Rows are points. Each copy is the shape, with its points in the same order, turned, moved and blurred by noise. Is it also mirrored, or only turned?
In the rows, zero is written as 128.

Shape (6 x 3):
[[161  84 128]
 [171 107 136]
 [124 138 129]
 [ 99 163  90]
 [ 86 172 125]
 [ 93 102 107]]
Copy 1 (6 x 3):
[[113 113 179]
 [133 126 178]
 [141 132 122]
 [158 103  83]
 [154 139  73]
 [101 102 106]]
Copy 1 is: only turned
Copy 2 (6 x 3):
[[149 107 166]
 [148 137 160]
 [121 127 107]
 [ 67 121  91]
 [ 97 132  65]
 [115  76 103]]
Copy 2 is: mirrored
Copy 3 (6 x 3):
[[154  88 113]
 [158 107  99]
 [110 140 122]
 [ 66 147 116]
 [ 79 167 137]
 [ 98 102 157]]
Copy 3 is: only turned

Shape (12 x 6):
[[ 90 158 152  89  98 113]
 [111 155 163 117  90 105]
 [106  95  96 144  88 146]
 [102 108 100 180  77 125]
 [110 149 161 107  87 122]
 [174 121 142 110 137 172]
 [102 113 145 141 110 135]
 [130 112 156 124  73  82]
 [100 160 162 139  78 134]
 [163 149 129 120 173 154]
 [125 130  78 142 105 149]
 [164 161 137 106 142 167]]
Copy 1 (12 x 6):
[[ 90 144 130 118 178  79]
 [ 91 144 130 122 141  70]
 [123 110 122  87 126 154]
 [136 127 136  68  98 134]
 [ 81 141 121 122 149  85]
 [103 112 101 189 129 144]
 [100 134 149 118 128 128]
 [ 83  98 137 107 114  72]
 [ 89 171 122 108 129  95]
 [140 130 123 202 144 130]
 [153 121 106 110 134 143]
 [120 140  96 193 147 124]]
Copy 1 is: mirrored
Copy 2 (12 x 6):
[[105 170 127 110 122  67]
 [129 179 116 124 103  91]
 [107  97 120 179 110 103]
 [140 122 134 202  92  98]
 [114 171 119 119 102  92]
 [104 130 106 103 117 180]
 [126 120 143 138  94 102]
 [151 151  81 141 105  74]
 [122 181 140 135  79  91]
 [129 133 139 100 151 178]
 [ 99 118 140 178 143 135]
 [103 151 127 104 136 172]]
Copy 2 is: only turned
Copy 3 (12 x 6):
[[ 98 129  55 144 143  99]
 [116 125  74 157 166  92]
 [145 118 112 179  99 156]
 [167 141 115 197 119 146]
 [105 111  72 160 151  98]
 [ 78  80 150 141 146 138]
 [132 122 117 164 116 106]
 [164  97  77 154 165 109]
 [109 133  84 195 149  92]
 [ 75 125 156 118 153 141]
 [118 134 116 174 122 175]
 [ 55 109 135 142 161 136]]
Copy 3 is: mirrored
Copy 4 (12 x 6):
[[108 196 174 130  90 117]
 [126 180 161 151 101 129]
 [113 127  83 119  60 117]
 [107 132  77 156  73 138]
 [133 188 163 138  93 121]
 [178 146 113  86 128 101]
 [127 151 121 120  88 146]
 [129 132 165 168  80 128]
 [130 202 133 163  88 135]
 [147 160 109  82 175 114]
 [104 145  86 112  98  93]
 [161 180 124  94 149  87]]
Copy 4 is: only turned

Shape (13 x 9):
[[176 137 172 106 129  84 142 146 130]
 [156 152 181 159  73 166  93 154 157]
 [151 127 138  95 167 161  99 118  59]
 [101 156  98 158 116 120 157 154 144]
 [144  89 171 117 157 131 159 161 128]
 [ 79 106  83  78 168 112 144 172 131]
 [ 88 150 136 125 100 144 104 168  85]
 [157  99  86 113 130 112 126 125  81]
 [128  75 164 142  83 148 130 135 138]
 [ 91 103 161 126  83 135 132  99 117]
 [101 111 121 104  81 119 141 133 149]
 [172 123 171  98  87 153 116 102  98]
 [131  89 172 140 153  95 113  95 112]]
Copy 1 (13 x 9):
[[150 141 169 154 133 113 161 118 180]
 [158 166 132 145 115 187  97 186 165]
 [140 130 167 143 161 113 145 114  58]
 [101 161  63 127 154 108 119 124 170]
 [110  93 152 177 147 120 146 137 156]
 [111  81  98 111 202  54 118 108 146]
 [129 164 122 118 163  82  91 158 117]
 [138 116 115 125 115  88 148  94 107]
 [110 114 142 127 100 130 135 185 146]
 [ 88 149 148 100 118 103 148 173 135]
 [121 135 112  85 135  93 144 156 170]
 [153 157 165 123 110 135 170 172 106]
 [ 81 125 196 124 117 124 144 103 143]]
Copy 1 is: only turned
Copy 2 (13 x 9):
[[133 174 164  88 145  77 101 141 126]
 [ 85 165 204 123  83 162 128 140  84]
 [112 103 149 103 210 117 147  93  98]
 [172 167 112 138 109 161 123 126 129]
 [166 122 191  89 141 102 118 120 156]
 [192  86  85 106 141 125  81 125 138]
 [137 124 134 149 125 139 114  81  72]
 [140 125  98 100 158  96 174 125 111]
 [110 120 176 119  78 115 153 118 145]
 [ 91 126 140 147  95 120 128  83 148]
 [122 132 107 115  81 125 107 112 139]
 [ 65 146 169  84 139 105 150  97 110]
 [113 133 166 156 164  79 142 130 167]]
Copy 2 is: mirrored
Copy 3 (13 x 9):
[[106 125 196 115 148 149 161 146 106]
 [147  75 198 166 122 196 113 111 157]
 [205 123 133  84 163 117 129 120 115]
 [ 97 163 129 134 105 147  80 110 158]
 [127 134 195 112 151 108 152 128 162]
 [ 94 176 126  69 175 105  84 122 170]
 [129  94 153  93 120 141  83  70 135]
 [132 117  99  82 137 136 168 129 139]
 [130  78 153 155 144 134 151 104 181]
 [119  91 137 168 144 107 121  83 131]
 [ 87 117 133 143 163 142 117  97 152]
 [168  86 150 139 164 154 165 100 102]
 [136  99 142 137 140  84 142 164 128]]
Copy 3 is: mirrored

Shape (18 x 12):
[[115 115 152 167 124 131 119 116 191 169 121  75]
 [167 143 160  97 105 124 115  68 162 149  69 155]
 [124  91 145 143 128  82 129 155 119 104  81 106]
 [113 101  95  97 114 119 118 145 183 141 157 136]
 [137 175 108 165 135 132 112 144 145 154 106 153]
 [ 93 154 141 103 127 107 188 136 184 167 142 142]
 [125 159  88 193 164  67 100 118 152 112 127 115]
 [128 170 136 146  93  99 145 113 100 169  72  94]
 [101  99 153 182 155 119 110 105 118 136 124 128]
 [104 137  82 164 122  65 150 133 122 173  74  81]
 [169 170 107 117 143 147  97 117 134 103 141 130]
 [115 113  80 126 101 139 124 146 134  97 129 126]
 [136  93 151  99 139 148 146 117 124 119 146 140]
 [158 120 169 154 125  63 182 118  98 137 139 170]
 [146  81 133 100  99 152 135 141 168 133 128 133]
 [160 103  98 101 147  90 174  88 108 124 108 156]
 [153 168  74 134 175  94 114 148 185 125 130 113]
 [148 148 143 185 136 153 103 113 169  99 100 107]]
Copy 1 (18 x 12):
[[133  82 127 131 170 139 179 177 159 161 133 137]
 [154 123 142  86  84 170 152 166 200 103  88 141]
 [125 117 126 169 136 128 103 174 161  96 137  78]
 [111 105 153 139 129 171 155 139  82 134  94 114]
 [167 177 124 110 126 120 160 156 122 142 131 123]
 [159 119 192 109 174 182 141 119 119 116 138 146]
 [111 171  89 115 178 111 156 194 107  97 138 120]
 [141 151 112 113 145 155 149 123 209 123 167 100]
 [105 117 151 136 143  70 148 166 159 118 133 126]
 [130 167  95 161 197 149 160 122 174 111 144  94]
 [120 142  96  76  90 132 115 156 106 135 120 141]
 [116 118 111 153  97 142 145 125  92 111 139 105]
 [118  81 158 118 103 119 102 124 131 116 110 130]
 [154 119 171  75 158 102 107 128 159  65 123  72]
 [143  68 150 137  95 156 135 137 122 135  96 107]
 [130 132 124 114 134 131 104 103 152  58  76 118]
 [137 165  89 116 168 160 125 177  81 128 104 137]
 [152 109  89 117 113 104 151 202 137 128 147 147]]
Copy 1 is: only turned
Copy 2 (18 x 12):
[[ 90  93 114 130 133 150 142  84 220 136 126 150]
 [185 141 143 159 131 145 122  73 159 172 101 171]
 [ 92 118 127 113 168  81  93  97 141 135 138 169]
 [143  99  98 115  84 105 119 138 178 120 111 130]
 [111 154 151 124  93 146 150  92 141  92 124 152]
 [138  77  84 164 107 123 162  97 157  94  65 170]
 [ 94  87 161 103 112 158  94 101 143  68 167 170]
 [111 132 108 132 148 137 156  35 114 132 145 152]
 [110 129 129 139 182 144 126 130 177  92 151 158]
 [ 92 111  95  95 144 123 107  28 132  84 149 142]
 [123 138 162 128  89 167 128 149 111 148 131 129]
 [113 138  89 107  89 110 107 142 129 132 149 155]
 [128 128 100 160 152 125 118 163 147 139  96 143]
 [119 113 135 224 164  93 112 103 102  83 133 145]
 [126 133 104 143  98  90 107 141 181 163 102 133]
 [154 136 102 170 141 126  52 112 105 109 105 139]
 [ 92  88 161  97  73 158 103 109 139  93 102 144]
 [ 82 131 166 140 116 171 129 115 180 143 153 195]]
Copy 2 is: only turned
Copy 3 (18 x 12):
[[147 171  81 134 152 184 100 108 132 101 140  92]
 [137 154  61 173 111  82 138  90 119 156  97  90]
 [142  92  96 116 159 135 159 118  75 111 160 116]
 [132 136 118 117  94 168 108 113 124 127 105 170]
 [137 165 165 149 124 119 111  86  87 108 122  94]
 [ 89 152 118 132 110 125  66 160 129 137 137 129]
 [153 189 153  98 182 133 124  70  75 132 158 135]
 [103 131 116 203 161 125 132  94  99 130 175  85]
 [138 166 125 101 150 150 177 119 122 109 151  85]
 [119 140 128 165 150 169 118  99  62 145 211 113]
 [141 156 152 155 163 116 141  89 107 130  59 138]
 [122 133 133 143 125 156 153 111  83  93 108 173]
 [131 128 114 132 131 134 166 163 138 126  88 127]
 [156 128 139 136 143  65 152 165 136 141 182 119]
 [152 115  89 145  98 151 134 137 124 107  89 140]
 [143 141 120 155 124 106 175 158  83 189 132 147]
 [157 162 153 117 164 146  80  91  65 151 101 145]
 [156 183 103 137 175 127 136  91  91  75  97  99]]
Copy 3 is: mirrored
Copy 4 (18 x 12):
[[158 113 201 117 127 144 132 126  96 168 122  58]
 [ 58  94 123 117  74 160 138  87 100 160 129  84]
 [158 152 140 120  94 151 102 117 167 153 175 101]
 [121 107 171 183 113  84  97 145 128 144 120  98]
 [150 106 110 119  71 110 150 165  94 157 123  91]
 [ 95 150 132 151 136  79 125 141 110 157 124  30]
 [183 120 139 106  60 135 131 178 159 121  85  73]
 [127 144 104  76  99 167  91 145  76 144 152  69]
 [173 162 159 123 101 148 159 113 121 124 117 106]
 [174 147 135  77  77 123  56 144 105 130 143  48]
 [127  70  95 135 111 140 138 154 131 142  91 126]
 [160 112 121 187 100 130  85 147 125 136 130 114]
 [115 127 125 163 149 123 139  95 132 124 135 116]
 [104 161 109 113 111 128 163 132 147  75 179  69]
 [116  93 154 179 126 118 118 105 118 153 161 107]
 [110 118  89 129  91 113 101  82 149  80 135  87]
 [157  73 126 113  87  87 112 168 165 155  88  75]
 [174  86 135 132  97 181 165 132 125 172 116  82]]
Copy 4 is: mirrored
